Each row is a point. The points of each table are mixes of a few directions, plus a little noise. Count the directions of each table, and those that both share. Where both have some left over, give the other angles between the two spaces (their principal angles), to ten degrees, smallest first.
In the rows, zero is written as 128.

First, 6 rows:
[[106 138 146]
 [ 87 149 163]
 [ 94 145 158]
 [100 142 152]
 [145 119 113]
 [236  74  37]]
Second (6 x 3):
[[117 158 142]
 [123 142 134]
 [102 206 165]
 [145  78 105]
 [167  16  75]
 [114 169 147]]
Directions: first 1, second 1, shared 0; angles 40

First, 7 rows:
[[132 110 136 105 105 125]
 [125 123 136 101 111 125]
 [109 188 112 165 183 134]
 [132 106 138  99 100 124]
 [171  73 100 249 155 135]
 [117 132 144  70 102 123]
 [110 165 130 108 140 128]]
Second (7 x 6):
[[155 139 156  96 175 122]
 [121 133 107 168 108  99]
 [ 94 132  98 110 121 130]
 [144 103 158 126 110 175]
 [176 151 165 110 194  93]
 [ 85 139  92  90 134 128]
 [122  99 120 195  54 149]]
Directions: first 2, second 3, shared 0; angles 40, 60

First, 7 rows:
[[150 169 147 191 124 105  81 108]
 [122 108  79 140 139 148 180  91]
 [133 136 103 173 144 137 121  76]
 [112 114 160  67 133 138  94 163]
 [113 124 158  96 157 153  44 119]
 [130 124 125 121 115 120 157 146]
 [136 121 124 107  84  95 218 194]]
Second:
[[116 121 154 175 186 141  62  88]
 [119 107 134 151 155 123 148 133]
 [137 148 125 109 110 134 100 118]
 [127 150 152 157 165 152   7  69]
 [134 121 105  92  81 112 213 174]
 [137 140 115  98  92 125 143 142]
 [121 108 132 146 146 123 155 137]
 [135 125 108  94  85 115 196 164]]
Directions: first 3, second 2, shared 1; angles 70

First (11 x 11):
[[141 131 125 133 134 138 158 114 149 106 158]
 [115 107 113 132 126 128 116 122 108 133 131]
 [128 138 138 124 126 122 119 139 128 137 110]
 [120 119 123 128 126 126 117 129 115 134 122]
 [149 139 129 133 135 142 171 112 162  96 166]
 [148 174 166 113 127 117 129 155 158 138  93]
 [132 171 170 108 120 106  94 172 134 165  56]
 [154 151 139 129 134 138 169 121 169 102 155]
 [114  77  81 148 134 147 147  87 109 100 190]
 [ 50  21  59 145 115 118  39 112   7 172 114]
 [155 177 164 117 130 125 148 146 171 124 112]]
Second:
[[133 123 149 106 119 125 125 129 112 160 129]
 [124 132 112 145 134 130 130 127 141 104 127]
 [129 127 134 122 125 128 127 128 123 137 128]
 [117 140  76 182 149 136 136 125 168  50 125]
 [132 124 146 109 120 125 125 129 114 155 129]
 [145 110 208  44  94 115 116 133  67 246 133]
 [137 118 171  84 111 122 121 131  96 190 131]
 [119 137  87 171 144 135 134 126 159  68 126]
 [116 142  69 190 152 137 137 124 173  40 125]]
Directions: first 2, second 1, shared 0; angles 60

First:
[[ 99 182  63  57 102 146 133 139 101 171 138 132]
 [107 176  16  68 114 131 114 136  76 105 196 165]
 [120 115 186 173 149 126 150 128 168 151 102 118]
 [111 180  70  48 109  73 135 140 115 146 174 152]
 [132 101 192 186 142 104 121 139 165 136 138 136]
 [146  83 180 185 102 173  75 145 122 137 128 121]
 [126 126 168 137 129 113 137 134 155 158 112 120]
 [162  94 154 150  97 139 138  82 108  64 105  89]
 [129  85 190 202 201 147 126 151 182 153  83 134]
 [ 75 189  81 113 141 126 183 120 136 145 156 144]
 [201  73 105  88 121 130  98  94  80  40  78  96]]
Second, 10 rows:
[[139 122 190 142 140 159  97 130 157 124 110 219]
 [150 116 165 118 136 124 108 125 143 111 109 170]
 [161  76 168 158  98 106  91 138 122 139 122 125]
 [122 116 137 189 110 114 161  99 123  84 167  76]
 [132 101  90 143 104  68 153 120 105 148 134  99]
 [116 181 138 102 168 162 159  97 150  37 145 100]
 [ 90 185   7  36 139 143 144 166  89 192 127  30]
 [ 75 179  45 112 140 143 179 129 113 160 147 101]
 [153  95 223 165 121 172  60 148 154 140 109 210]
 [142 110 116 114 123  89 129 128 123 145 111 150]]
Directions: first 6, second 5, shared 3; angles 60, 70

First, 9 rows:
[[138 146 123 120 148 127 134 144 132 104 125 144 122 143 120 131 111  92]
 [184 119 108  81 152 150 146 149 119  84 107 121 114 151 115 135  88  96]
 [179  98 107 155  57 144  99 151  89 131  77 106 132 109 165  98 175 164]
 [ 86 128 141 185  81 110 100 114 126 173 134 129 145  99 153 112 184 171]
 [ 99 129 145  79 192 127 162  95 158 129 172 122 123 143  92 160  76 122]
 [ 35 129 171  85 206 111 168  52 182 172 215 116 134 129  82 173  80 157]
 [166 111 109 174  51 135  91 157  90 134  78 120 134 107 170  93 187 155]
 [ 76 166 148 110 197 109 154 111 167 122 176 157 124 148  94 155  86  85]
 [189 127  99 163  69 139  98 180  90 101  68 136 125 124 162  95 166 112]]
Second (8 x 18):
[[152 155 143 108 157 113 110  89 140 148 126 101 170 150 127  96  70  44]
 [177 137 112  97 154 120 140 128 111 117 118 108 146 152 122 124 100  63]
 [ 90 135 126 150 124  94 142 128 119 156 152 130 134 118 128 139 173 132]
 [144 123  43  91  80  98 189 185  95 117 101 135 143 117 132 154 189  94]
 [ 81 110 190 178 163 146 105 118 138 126 170 139  73 126 117 146 144 218]
 [147 132 167 190 120 194  60 116 114 125 137 153 171 109 173 119 134 225]
 [111 150  97 135  84  98 134 124 126 167 123 130 185 108 147 118 160  97]
 [119  78 142  75 144 167 142 144 182  71 102 123   7 141  80 128  51 152]]
Directions: first 3, second 5, shared 1; angles 40, 70

First:
[[147 108 145 102 144 155 173 117 140 115 162 144 120  93 142 157 131 140
  112  88]
 [119 119  38 148  82 160 201 213 124 128 114 115  89 150 188 123 220 143
  245 152]
 [146 123 204  97 171 121 100  60 137 122 158 147 156  92  92 151  61 123
   31  87]
 [174  86 168  68 165 187 222  98 151 100 203 163 112  53 157 195 132 151
   88  41]
 [109 141  83 156  97 118 119 167 118 137  97 110 120 162 139 102 160 126
  184 167]
 [ 91 159  64 185  81  96  80 182 105 151  65  97 127 194 129  73 160 115
  205 207]
 [132 132 157 120 142 119 106  98 129 128 135 131 140 120 108 131  97 122
   89 118]
 [132 135 186 117 158 105  78  74 131 130 134 135 155 116  89 130  65 117
   51 115]
 [102 154 108 163 108  95  71 142 115 144  88 109 138 171 109  91 123 115
  149 177]]
Second (11 x 20):
[[168 100 145 105 150 139 183 104 120 124 174 135  99  98 138 179 137 118
  124  63]
 [166 115 168 106 139 161 154 111 141 102 175 155 132 100 145 146 138 144
   91  83]
 [ 89 156 130 140 109 133  68 146 151 119  88 130 174 143 119  74 109 153
  102 195]
 [ 73 139  86 130 109 139 122 166 149 131  79 118 148 130 132  94 122 150
  146 193]
 [118 125  82 143 116 115 151 150 111 146 111 107 100 144 135 135 149 113
  185 136]
 [240 108 210 111 129 187 174 107 132  73 241 186 122 107 178 156 194 150
   87  26]
 [175 109 132 134 146  97 160  99  87 149 163 116  77 136 121 180 143  82
  160  60]
 [166 105 180  92 165 143 162  81 134 114 180 149 124  84 123 174 107 126
   76  59]
 [ 15 155  71 128 114 123  80 168 165 143  29 104 175 128 106  70  74 158
  127 249]
 [ 57 158  84 149 101 118  74 168 144 140  53 108 160 155 117  69 110 144
  145 224]
 [143 141 117 171 128  54  83 105  74 168 112  96  98 181  92 133 123  66
  165 119]]
Directions: first 2, second 4, shared 2

First:
[[155 118 128 116 133 121 104 123 123  85 128 120  86 183 154 128 158 131
  110 174 166  94 113 117 117 112 189 128 148 103  94 151]
 [122  77 114 125 120 122 119 123 121 100 147 101 157 202 128 107 111 130
  123 158 138 205 103 148  90 107 219 195 145 138 159 129]
 [144 124 120 136 108 113 154 103 130 131 124 143 114  79 119 166  84 152
   86 141 117 105 149 152 135 138 116 122 116 179  66 117]
 [ 47 131 132 150 100 196 126 158 140 168 131 175 116 167 127 134 118  48
  172 128 147 198  68 154 181  98 128 138 115  77 184 110]
 [127 124 130 128 133 150 121 123 138 133 128 109 151 129 116 132 113 147
  165 102 111 140 133 133  97 128 142 123 101 122 175  91]
 [181  96 148 106 152 127 105  97 102  65 135  69 151 216 148 113 157 167
  111 174 117 128 139 115  69 112 217 171 193  92  99 188]
 [ 70 111 133 157  88 184 165 114 132 174 134 156 167 113  99 166  49 102
  135 121  86 217 115 188 153 115 117 165 118 142 142 106]
 [143 144 141 119 158 112 135 129 118 142 128  98 187  90 113  99 145 154
  145  79  80 129 167 102 109 153  70 125 141 132 157 145]
 [157 179 144 120 152 134 116 131 137 135 107 131  94  78 136 141 167 144
  150  98 127  27 156  91 136 146  67  50 106  99 112 121]
 [134 134  90 128 120  41 144 152 133 131 130 161  88  65 131 109 134 120
   71 133 172  97 131 116 164 153  84 115 112 207  87 123]
 [130 170 128 123 146 109 120 155 135 144 117 146  98  85 136 113 172 114
  140  99 146  69 135  92 158 146  60  75 112 117 132 127]]
Second:
[[ 81 100 104 152 112 107 128 149 105 151 135 152 113 144 147  95 119  56
  112 145 153 201  85 152 161 121 134 154 152 127 134 154]
 [123 149 173 132 151 173 118 126  93 137 118 122 135 163 152 119 176  88
  139 139  98 125 128 112 158 117  92 121 206  33  98 220]
 [160 117 101 126 154  95  77 133 120 109 116  96  71 143 164 103 159 128
  153 125 173  80 115 112  78 134 179  80 105 102 145 106]
 [128 123 120 125 144 137 102 136 134 125 128 101 137 146 128 107 137 132
  176 100 133 136 117 118  87 127 157 115 101 104 196  93]
 [132 116 137 137 133 134 122 113  99 129 126 111 135 148 147 119 126 109
  117 145 107 150 124 137 121 124 139 141 172  96 101 178]
 [133 131 114 117 124 100 122 143 142 110 131 138 104 137 130 119 145 134
  119 140 168 106 117 114 133 128 142 126 108 150 132 111]
 [155 116 128 120 138 112 121 117 114 101 129 114 114 149 144 122 144 136
  103 157 138 108 130 120 116 127 155 133 155 125  92 160]
 [106 172 176 120 118 184 167 128 141 147 127 164 167 109  98 164 132 131
  125 119  83 116 154 120 189 127  44 133 150 116 103 158]
 [ 82  81  65 138  79  54 157 156 147 129 155 172 115 122 110 110  74 103
   70 155 189 212  87 164 158 126 162 194  92 249 140  78]
 [159 133 115 141 139 149 114  91 143 156 107  88 127  46 115 169  70 189
  187  59  87  83 166 150  53 153 129  54  37 142 170  28]
 [142 168 176  97 116 169 182 112 168 108 136 148 190 112  71 182 118 203
  106 127  81  90 182 112 157 126  76 155 126 170  98 121]]
Directions: first 6, second 6, shared 5; angles 80

First (8 x 32):
[[104 134 140 155 157 146 185 138 129 155  92 128 170 162 109  79 203 137
  131 121 149 131  63 103 113 175  93  75 163 106 157 185]
 [132 129 135  58  79 174 104 106 134 143 163  68 153 104 153  86 139 173
  105 195 190  71  82 126 173 141 182 146 103 156 112 148]
 [189 169 118 138 122 154 145 114 115 148 114 203 111 145 104 144  96 128
  129 153  92 117 123 167 146  65 111 132 175 138  52 168]
 [132 125 131 133 139 105 124 138 123 120 129 112 153 140 147 152 125 121
  120  97 125 170 161 141 125 133 157 111 121  82 149 118]
 [139 119 132 118 125  98 138 150 121  91 116 162 111 112 115 122  98  99
  160 128 140 123 167 139 130  92  87 137 143 156 112 129]
 [ 75  38 108 106 182 103 144 173 172  85  62 124 169 175 143 181 152  83
   80  58 117 186 135 113  28 163  87 128 104 139 226 136]
 [135 191 149 176 100 123 114 100  94 154 184 116  76  79 106  75 124 153
  188 161 133  87 130 109 191 129 138 123 135 118  83  90]
 [120 122 111 141 119 120  69 105 137 127 166 110  80 108 144 186  87 129
  111 111  78 139 163 125 117 126 166 172  80 129 133  52]]
Second:
[[166 144  96  94 142 191 114 122 146 122 130 103 162 144 182 136 136 125
   71 167  94 126 122 175 131  91 200 145 117 143  99 170]
 [123 165 111 196 174 174 130 111 143 137 130 103 121 148 142 146 175 124
   88 136  44 141 126 107 104 141 151 129 113 131 162 138]
 [146 110 123  33 101  61 114 137 152  76  73 157 160 139 117 162  43  77
  151 112 214  98 194 178  85  73  74 200 109 104 143 119]
 [122 159 128 181 156 143 150 134 108 156 141 127 121 122 133  65 177 133
  159 127 106 136  89 127 149 146 144  77 159 106  95 135]
 [ 81 129 147 201 153  66 139 137 110 142 132 120 110 124 105 113 153 119
  180  59 127 169 140  91 113 184 102  84 131  60 171  71]
 [128 147 113 144 155 132 123 125 140 120 116 114 139 146 143 141 137 108
  114 119 101 138 147 138 104 124 140 140 116 106 148 126]
 [141 102 117  84 116 137 101 126 142 113 131 104 150 136 158 178 104 130
   80 129 126 143 152 148 120 116 169 153  98 131 142 126]
 [140  96 135  55  86 105 117 132 133 106 118 145 136 120 119 152  75 127
  127 135 185 108 148 144 130 103 108 163 121 149 121 128]
 [136  94 126  90 106 143 103 125 135 123 145 107 138 129 150 174 109 149
   79 136 126 141 137 132 135 128 167 143 104 151 138 126]
 [100 173 149 204 154  78 178 143  97 151 113 174  96 111  72  24 165 107
  244 101 156 109  99 107 136 151  45  74 186  80 101 115]
 [125  89 163 128  67 181 139 115 100 163 179 151  70  88  86 116 136 208
  112 187 129  95  59  63 198 154 108 104 156 249  86 153]]
Directions: first 6, second 5, shared 2; angles 40, 40, 60

First (9 x 32):
[[125 127 102 119 111 118 191 116 151  99  89 116 124  72 124  97 128  45
  171 135 163 114 132 122 140  84 117 134 161 113 171  46]
 [166 113 155  89 106 102 138 143 137 140 129 131 177  73  78  87  98  78
  117 118 173  64 150 173 153 100  97 135 175 137 113 166]
 [113 112  90 140 136 111 172 129 147 109  82 132 140 121 126 115 126 117
  162 125 131 129 140 112 115 109 151 148 118 114 140  95]
 [116 102 126 136 152 117 101 148 123 149 131 154 169 180 120 151 120 219
  102 114 103 123 143 132  98 153 165 144  87 136  77 217]
 [133 120 145 203 146  77 162 131 140  75  82 119 144 143  89  91 138 105
  171 116 127 159 175  87 134 133 143 177 111 115 116  74]
 [150 108 152  43  77 133 127 122  65 166 151 142 166 110 119 177 160 144
   58 125 176  69 123 134 102 132 129  99 173 148 103 163]
 [114 145 141 113 116 179  59 129 193  76 208 157  85 183 175 123  74 139
  101 145  96 129 117 160 115 128  63  80 160 156 161 126]
 [125 169 137 189 159 141 119 113  88 156 124  84  67 133 144 143 172 128
  154 136  95 205  98  93 159 159 142 132  81 109 133  95]
 [112 153 108 124 150 174  88 121 105 186 158 116  81 148 172 172 141 179
  114 139  90 164  74 137 132 155 140 100  87 126 132 165]]
Second (9 x 32):
[[185 129 115 105  70 141 122 123 151 137 152  79 151 198 164 123 134 132
  187  71 200 111 130  91 159 118 152 182  99 153 193 167]
 [116 125 127 119 145 111 148 123 137 137 120 139 168 116 136 138 112 102
  122 151 124 116 123 125 114 109 145 150 125 128 113 146]
 [131 131 131 144 121 146 105 134 113 115 133 125  75 128 111 118 146 158
  124 112 118 145 134 139 139 153 103  91 137 123 133 100]
 [184 128 116 103  72 139 125 124 152 138 151  81 157 196 165 124 133 128
  186  74 199 109 130  91 156 116 154 185  99 152 190 169]
 [ 87 129 139 154 167 128 120 134 103 115 113 163  84  76  93 126 132 141
   82 162  69 150 129 162 111 148  98  69 154 107  82  84]
 [142 122 118  88 123  97 171 114 165 155 126 117 240 152 173 147  95  70
  156 139 172  89 118  94 117  76 185 220  99 146 142 197]
 [ 92 129 137 152 162 129 120 134 105 116 115 158  86  83  96 126 133 141
   87 157  76 148 130 158 114 147 100  73 152 110  89  88]
 [ 87 124 132 122 176  96 162 122 133 139 105 164 184  83 127 146 100  85
   96 186  95 116 119 138  93 101 146 143 134 119  81 141]
 [128 134 136 166 117 167  78 142  92  99 137 126   7 121  87 105 167 195
  112  99  98 168 141 156 149 184  70  39 152 114 131  60]]
Directions: first 6, second 2, shared 0; angles 50, 90
